Each row of a before or after table is a point. The points were changed in one or more steps. Then noise was added and the rows were shuffled. The steps act on how far a point lies along the listed directions, d1 being the first. What was done? A step turns or swaps two directions, mirrors them in a line or flattens them onto one, adds a multiple of one to another, or multiplies one. Angles are multiples of 10 degrees, from the lower direction toward the higher: turns from -170 to 170, lines from 10 to 170 but not 90. Use the fewest steps. Two steps may share a direction if one is a turn and the other turns, adds or multiplies; they go together, in the order done. Otherwise the lowest direction goes first.

Directions:
(1): [-49 6]
(2): [-6 -49]
Before (14 x 2)
[12 -21]
[-68 -21]
[23 3]
[14 3]
[-73 -70]
[-8 -59]
[11 -28]
[-18 27]
[41 -14]
[-32 -48]
[-18 -26]
[-37 15]
[33 -52]
[18 2]
After (14 x 2)
[-8 24]
[41 -53]
[-6 14]
[-1 -42]
[-23 -24]
[58 -15]
[55 11]
[94 -45]
[1 43]
[23 24]
[14 18]
[29 -4]
[-5 17]
[40 49]
Steps: turn d1 and d2 by 110 degrees

Directions:
(1): [-43 -10 16 39 7 24 68 28]
(2): [1 -11 72 -42 48 18 -7 5]
(3): [-34 12 -41 9 69 17 -12 -39]
(4): [-14 -9 11 51 11 -1 -64 51]
(5): [-73 -19 8 -27 -19 -52 -11 -9]
(6): [-29 64 27 4 -37 42 -20 -23]
Before (12 x 8)
[-55 0 5 -24 19 -5 -23 -44]
[-16 39 11 -54 -41 -10 -9 -84]
[43 -26 -44 26 6 6 65 21]
[15 13 -46 51 25 24 56 25]
[-22 6 -62 40 -26 17 77 -21]
[-14 62 20 -40 -28 20 1 -52]
[2 39 -17 -42 -1 -24 -9 -47]
[-6 15 -25 79 -53 11 31 51]
[23 -6 -38 11 -27 42 75 -21]
[13 6 -84 29 26 -5 -25 -25]
[-6 65 7 -43 -36 28 31 -26]
[-22 -32 -35 84 -76 -22 47 64]
After (12 x 8)
[-16 7 -66 24 -30 0 50 -32]
[4 38 -13 -23 6 -8 14 -34]
[-6 14 -28 60 -59 -14 0 38]
[-8 65 8 -44 -35 24 35 -28]
[16 -34 -44 4 -5 -27 45 9]
[-14 4 -46 21 13 -16 25 10]
[-1 -9 -37 -12 -39 12 52 -34]
[6 -27 -42 70 -79 -28 14 51]
[-19 11 1 -5 28 22 -11 -37]
[3 45 13 -28 -28 21 18 -71]
[-11 63 23 -30 -24 29 12 -50]
[-12 2 -78 30 26 -14 -16 -21]
Steps: multiply d1 by 0.4; multiply d5 by 0
